Each wall is flat, endless, passes through zero and stands at right angles to its row. A trip goes straight from one point to another. Which walls does it cross, in order?

Walls:
(1): [-0.046, -0.024]
(2): [0.038, 0.050]
(3): [-0.018,  0.002]
(4): [-0.017, -0.037]
(5): [-0.022, -0.021]
(6): [ 0.070, -0.060]
(7): [-0.004,  0.029]
Trips:
[-0.060,  0.016] to [-0.014,  0.020] => 4, 2, 5
[-0.006, -0.122] to [-0.054,  0.069] => 3, 6, 7, 4, 2, 5
[-0.028,  0.002] to [0.006, 0.016] => 4, 2, 5, 1, 3
[-0.034, -0.019] to [-0.010, -0.070] => 6
[0.004, 0.014] to [-0.039,  0.011] => 3, 1, 5, 2, 4

Walls:
(1): [ 0.005,  0.013,  0.087, -0.013, -0.024, -0.013,  0.008, -0.021, -0.064]
(2): [-0.049, -0.047, -0.001,  0.022, -0.060, -0.084, -0.064,  0.019,  0.020]
(3): [ 0.022,  0.007,  0.018, -0.022, -0.079,  0.037, -0.053, -0.008, -0.034]
(4): [ 0.008,  0.004, -0.035, -0.036, -0.019, -0.038, -0.029, -0.033, -0.025]
Trips:
[-0.061, -0.041,  0.023,  0.013,  0.032,  0.001, -0.042, -0.007, -0.039] to [-0.050, -0.052,  0.065,  0.020,  0.036,  0.018,  0.052,  0.001, -0.059] => 2
[-0.039,  0.004, -0.015, -0.014,  0.013,  0.005,  0.016,  0.020,  0.089] to [-0.048, -0.011,  0.014,  0.050, -0.024,  0.003,  0.017,  0.000,  0.021] => none
[-0.048, -0.023,  0.013,  0.008, -0.008, -0.001, -0.091, -0.054,  0.012] to [-0.027, -0.016, -0.051, -0.031,  0.063, -0.047, -0.011, -0.004, -0.012] => 1, 3
[-0.014, -0.011, -0.012, -0.024, -0.017, -0.037, -0.095,  0.016, -0.050] to [ 0.020, -0.039, -0.073, -0.064, -0.031, -0.015,  0.005, -0.037,  0.022] => 1
[ 0.005, -0.071,  0.016,  0.025,  0.023,  0.025,  0.038, -0.002,  0.014] to [-0.049,  0.027,  0.026, -0.052, -0.072,  0.039,  0.086,  0.083, -0.025] => 1, 3
[-0.058, -0.040, -0.029, -0.004, -0.003,  0.020, -0.041, -0.057,  0.003] to [ 0.013, -0.018, -0.029, -0.069,  0.073, -0.054,  0.013,  0.025,  0.061] => 3, 2
[ 0.004,  0.010, -0.034, -0.013,  0.012,  0.013,  0.032,  0.014,  0.015] to [-0.004,  0.027, -0.015, -0.042, -0.035, -0.022,  0.018, -0.006, -0.006] => 4, 3, 1, 2

Walls:
(1): [-0.018,  0.098,  0.055, -0.028,  0.029, -0.027,  0.049, -0.004, -0.043,
 -0.018, -0.069, -0.045, -0.023,  0.023, -0.042,  0.012, -0.040, -0.033,
  0.036, -0.020]
(2): [ 0.067, -0.007, -0.004, -0.004, -0.034, -0.024, -0.083,  0.001, -0.013,
 -0.012,  0.042,  0.009,  0.039,  0.038, -0.037, -0.003, -0.037, -0.041,
  0.007, -0.050]
(3): [ 0.009,  0.034,  0.021, -0.118, -0.010, -0.036, -0.016, -0.003, -0.003,
  0.003,  0.027,  0.078,  0.063, -0.046, -0.021,  0.008,  0.014,  0.039,
 -0.016, -0.029]
(4): [ 0.070,  0.050, -0.004, -0.034,  0.052, -0.026, -0.079,  0.010,  0.034,
 -0.086, -0.038,  0.040, -0.026, -0.038,  0.035,  0.028, -0.012,  0.011,
  0.035, -0.002]
Trips:
[-0.012,  0.030,  0.014, -0.024,  0.016, -0.034,  0.050,  0.027, -0.023,
 -0.037,  0.017, -0.029,  0.005,  0.019,  0.008, -0.014,  0.044,  0.007,
  0.003,  0.009] to [ 0.045,  0.083,  0.048, -0.084,  0.010, -0.053,  0.032, -0.007,  0.010,
  0.003, -0.015,  0.015,  0.007,  0.010, -0.044,  0.014,  0.008,  0.020,
  0.021, -0.024] => 4, 2
[ 0.054,  0.028, -0.075,  0.003,  0.013, -0.025, -0.081,  0.018, -0.010,
 -0.001, -0.026, -0.081,  0.025,  0.031,  0.017, -0.018, -0.021,  0.014,
  0.022,  0.013] to [-0.031,  0.044,  0.004, -0.062,  0.003,  0.024, -0.022, -0.050, -0.018,
 -0.006,  0.028,  0.044,  0.015, -0.008,  0.016,  0.011,  0.037, -0.017,
 -0.012,  0.025] => 3, 1, 2
[ 0.011, -0.032, -0.061, -0.042,  0.049, -0.030, -0.036,  0.097,  0.032,
 -0.008, -0.041, -0.029,  0.031, -0.064, -0.017, -0.045, -0.023, -0.013,
 -0.016,  0.025] to [-0.013, -0.076, -0.031,  0.014, -0.007, -0.056, -0.082, -0.030, -0.067,
 -0.050,  0.020,  0.019, -0.042,  0.001, -0.066,  0.004,  0.024, -0.036,
  0.023,  0.041] => 3
[-0.045, -0.040, -0.039, -0.018, -0.006, -0.060, -0.016, -0.040, -0.026,
 -0.025,  0.016, -0.019,  0.022, -0.001, -0.038,  0.020, -0.004,  0.078,
  0.010, -0.023] to [ 0.021, -0.037, -0.042,  0.036, -0.002,  0.002,  0.015, -0.051,  0.019,
  0.052, -0.003, -0.025,  0.069, -0.010, -0.062, -0.089, -0.006, -0.008,
 -0.040,  0.007] => 3
[-0.007,  0.018, -0.024, -0.014, -0.043,  0.079,  0.043, -0.007,  0.005,
 -0.081,  0.015,  0.034,  0.012, -0.077,  0.027, -0.038,  0.038,  0.012,
  0.007, -0.014] to [-0.028,  0.045,  0.034,  0.023,  0.090, -0.002,  0.002, -0.028,  0.016,
  0.065, -0.042, -0.005,  0.026,  0.013,  0.001,  0.049, -0.017,  0.026,
  0.050,  0.049] => 1, 3
[-0.005,  0.005, -0.063, -0.074, -0.032,  0.009, -0.026, -0.015,  0.070,
  0.023,  0.039, -0.012, -0.014, -0.019,  0.050, -0.028,  0.028,  0.013,
 -0.026,  0.022] to [ 0.020, -0.023, -0.024,  0.029, -0.028,  0.006,  0.027,  0.048,  0.009,
 -0.035,  0.035, -0.005,  0.036,  0.013, -0.009, -0.054,  0.003,  0.090,
 -0.009, -0.034] => 4, 2
[-0.027, -0.045,  0.005,  0.011, -0.021,  0.065,  0.035, -0.016, -0.012,
 -0.021,  0.023,  0.062,  0.014,  0.006,  0.029,  0.024, -0.004, -0.052,
  0.035,  0.051] to [ 0.030, -0.047, -0.033,  0.004, -0.019, -0.042, -0.024,  0.013, -0.018,
 -0.043, -0.022, -0.079, -0.026,  0.062, -0.006,  0.017, -0.004, -0.009,
  0.021, -0.028] => 2, 1, 4
[ 0.078,  0.009,  0.063, -0.022,  0.029, -0.046,  0.061, -0.053,  0.012,
  0.008,  0.022,  0.032,  0.038,  0.015, -0.046, -0.058, -0.001,  0.044,
  0.036, -0.037] to [-0.049, -0.073,  0.045,  0.029,  0.084,  0.032,  0.049, -0.089,  0.045,
 -0.040,  0.029, -0.055,  0.092,  0.062,  0.000, -0.038, -0.015, -0.052,
  0.019,  0.008] => 4, 3, 2
[-0.016,  0.015, -0.009,  0.008,  0.014, -0.045,  0.050, -0.067,  0.036,
 -0.028, -0.033, -0.022,  0.073,  0.076, -0.056, -0.086,  0.024, -0.008,
 -0.052,  0.005] to [ 0.048, -0.041, -0.057, -0.016,  0.020,  0.019,  0.020, -0.020,  0.000,
  0.042,  0.033,  0.002,  0.016,  0.032,  0.012, -0.007,  0.044,  0.074,
  0.000,  0.007] => 3, 2, 1
[ 0.011, -0.002,  0.036, -0.055, -0.003, -0.028, -0.029, -0.032,  0.006,
 -0.018, -0.019, -0.025, -0.049, -0.018,  0.041, -0.048,  0.017, -0.042,
  0.041, -0.031] to [ 0.004, -0.011,  0.096, -0.005, -0.011, -0.027, -0.023,  0.028,  0.000,
 -0.007,  0.029, -0.001,  0.027, -0.040,  0.022, -0.048,  0.027, -0.073,
 -0.054, -0.018] => 1, 4
[-0.024, -0.012, -0.034,  0.008, -0.050,  0.012, -0.011, -0.014,  0.045,
  0.031,  0.013, -0.028, -0.016, -0.061, -0.085,  0.102,  0.026,  0.005,
  0.050, -0.019] to [-0.012,  0.009, -0.022, -0.005, -0.088, -0.049, -0.031, -0.009,  0.032,
  0.012,  0.006,  0.017,  0.032, -0.009,  0.084, -0.021, -0.063, -0.015,
 -0.026,  0.002] => 4

Walls:
(1): [ 0.007,  0.033,  0.019,  0.016,  0.009, -0.058, -0.028, -0.009,  0.014,
  0.008,  0.036,  0.027,  0.016,  0.071, -0.031, -0.007,  0.038,  0.007,
 -0.022,  0.023,  0.009,  0.024, -0.035, -0.001, -0.017, -0.054, -0.103,
 -0.065, -0.014, -0.002, -0.007,  0.014,  0.053, -0.007, -0.049,  0.026,
 -0.021,  0.038,  0.044, -0.072, -0.014, -0.001, -0.015,  0.028,  0.016,
 -0.024, -0.018, -0.061]
(2): [ 0.012, -0.042, -0.017, -0.008, -0.042,  0.024, -0.010, -0.043,  0.029,
 -0.061, -0.113,  0.025,  0.060, -0.025,  0.000, -0.020,  0.025,  0.006,
  0.038,  0.107,  0.021, -0.039, -0.002, -0.049,  0.040, -0.054,  0.034,
 -0.025, -0.074,  0.011, -0.013, -0.037, -0.022,  0.072,  0.008,  0.014,
  0.054,  0.010, -0.020,  0.015, -0.021,  0.006,  0.049,  0.014,  0.009,
 -0.033, -0.027, -0.004]
(3): [ 0.002, -0.012, -0.054,  0.010,  0.038, -0.015, -0.017,  0.002,  0.014,
  0.000,  0.001,  0.049, -0.020,  0.030, -0.061, -0.059,  0.020, -0.004,
  0.005, -0.028,  0.013,  0.019, -0.025,  0.068, -0.022,  0.006,  0.005,
 -0.025,  0.003,  0.063,  0.021, -0.002, -0.015,  0.056, -0.034,  0.001,
 -0.027,  0.018, -0.019,  0.061, -0.076,  0.099, -0.009,  0.015,  0.014,
 -0.015,  0.060, -0.059]
(4): [-0.022,  0.050,  0.070, -0.048, -0.001,  0.052, -0.026, -0.067, -0.021,
  0.007,  0.065, -0.021,  0.038, -0.006, -0.011, -0.007,  0.059,  0.064,
  0.061, -0.075, -0.010,  0.001, -0.017,  0.061, -0.015, -0.059, -0.010,
  0.040, -0.012, -0.019,  0.026, -0.026,  0.005, -0.092, -0.004, -0.032,
  0.020,  0.054,  0.036,  0.022, -0.014,  0.013,  0.005, -0.051, -0.012,
  0.037,  0.051, -0.068]
(5): [ 0.007, -0.014, -0.009,  0.033,  0.008,  0.007,  0.005, -0.041,  0.017,
 -0.021,  0.047,  0.020, -0.007, -0.009,  0.098, -0.051, -0.005, -0.019,
  0.003,  0.021, -0.063,  0.030,  0.045,  0.018, -0.020,  0.012,  0.014,
 -0.009,  0.006, -0.011, -0.049,  0.021, -0.044,  0.014, -0.120, -0.020,
 -0.051, -0.035,  0.015, -0.023,  0.120, -0.060, -0.004, -0.051,  0.053,
  0.083, -0.030, -0.004]
(6): [ 0.020,  0.021, -0.075,  0.026,  0.112, -0.002, -0.025,  0.024,  0.001,
 -0.002, -0.033,  0.082,  0.054, -0.009,  0.029, -0.041,  0.055, -0.034,
 -0.005, -0.022,  0.047,  0.044, -0.020,  0.021,  0.056, -0.070,  0.044,
  0.030, -0.031,  0.014, -0.029,  0.026,  0.021,  0.013, -0.019,  0.008,
  0.023,  0.003,  0.024, -0.015,  0.024,  0.014,  0.036,  0.015, -0.007,
  0.038,  0.019, -0.023]
(7): [ 0.056,  0.024, -0.063,  0.012,  0.009,  0.002,  0.049, -0.005, -0.032,
 -0.035, -0.064,  0.038, -0.020,  0.055,  0.031,  0.058,  0.010, -0.003,
 -0.025, -0.011,  0.008, -0.035,  0.023, -0.039, -0.046,  0.017,  0.058,
  0.024,  0.063,  0.000, -0.046, -0.005,  0.010,  0.020,  0.034,  0.046,
 -0.016,  0.009,  0.031, -0.010, -0.030,  0.078, -0.051, -0.011, -0.044,
  0.018, -0.058, -0.022]
(8): [-0.007, -0.011, -0.021,  0.003,  0.069, -0.047, -0.001,  0.052, -0.023,
  0.032, -0.048,  0.032, -0.006,  0.028, -0.017,  0.009,  0.013,  0.024,
 -0.022, -0.019,  0.006, -0.005,  0.006,  0.005, -0.017, -0.019, -0.021,
  0.002,  0.028, -0.015, -0.029,  0.129, -0.004, -0.024, -0.022, -0.068,
 -0.066,  0.038,  0.028,  0.020, -0.049, -0.019,  0.015,  0.015,  0.037,
  0.029, -0.033, -0.037]
(9): [-0.003, -0.058, -0.013, -0.018,  0.005,  0.006,  0.016, -0.083,  0.002,
  0.067, -0.057, -0.060,  0.043, -0.027,  0.030, -0.003, -0.001, -0.105,
 -0.031, -0.001, -0.007,  0.008,  0.060, -0.066,  0.002, -0.030, -0.009,
  0.006, -0.031, -0.021,  0.070, -0.022, -0.031,  0.043,  0.011,  0.004,
  0.060,  0.029,  0.025, -0.032,  0.016, -0.029, -0.005,  0.019, -0.057,
 -0.045, -0.017,  0.013]
Trips:
[-0.055,  0.038,  0.082,  0.019,  0.034,  0.017,  0.032, -0.021, -0.083,
  0.026,  0.006, -0.021, -0.019,  0.023,  0.043, -0.078,  0.004,  0.024,
  0.010,  0.007, -0.017,  0.023,  0.100, -0.066,  0.041,  0.031,  0.045,
 -0.031,  0.035, -0.029, -0.008, -0.067,  0.008, -0.042,  0.014,  0.020,
  0.007, -0.023, -0.016,  0.037,  0.005,  0.013, -0.013,  0.003,  0.000,
 -0.003, -0.072,  0.040] to [-0.011, -0.042, -0.003, -0.062, -0.029,  0.010,  0.018, -0.006, -0.053,
 -0.015,  0.005, -0.012, -0.015,  0.048, -0.040, -0.013, -0.019, -0.028,
 -0.023,  0.011, -0.012, -0.015,  0.022,  0.047, -0.047, -0.058,  0.063,
  0.007,  0.033,  0.006, -0.005,  0.012, -0.016,  0.021,  0.029,  0.014,
  0.047, -0.046, -0.024, -0.002, -0.027,  0.022,  0.030,  0.036,  0.016,
 -0.054,  0.061,  0.025] => 4, 5, 2, 3
[-0.011, -0.035,  0.053,  0.007,  0.014, -0.056, -0.049,  0.015,  0.037,
  0.011,  0.051, -0.031,  0.017,  0.026, -0.041, -0.002,  0.098, -0.023,
  0.024, -0.018,  0.013,  0.050,  0.030,  0.015, -0.057, -0.042, -0.005,
 -0.026, -0.016,  0.003,  0.009, -0.003, -0.022, -0.046, -0.059,  0.001,
  0.025,  0.035, -0.032,  0.043, -0.016, -0.008,  0.011,  0.029,  0.023,
 -0.073,  0.005, -0.036] to [ 0.048, -0.047, -0.013,  0.024, -0.006,  0.016,  0.049,  0.060,  0.022,
 -0.035,  0.027,  0.037, -0.073, -0.010,  0.020,  0.033, -0.008, -0.021,
  0.020,  0.080, -0.047,  0.039,  0.063, -0.039,  0.014,  0.037,  0.094,
 -0.053,  0.059,  0.003, -0.021,  0.030, -0.026, -0.018, -0.030, -0.050,
 -0.010,  0.014,  0.024, -0.010,  0.021,  0.019, -0.052, -0.064, -0.006,
 -0.008,  0.014, -0.015] => 5, 9, 4, 7, 1, 3
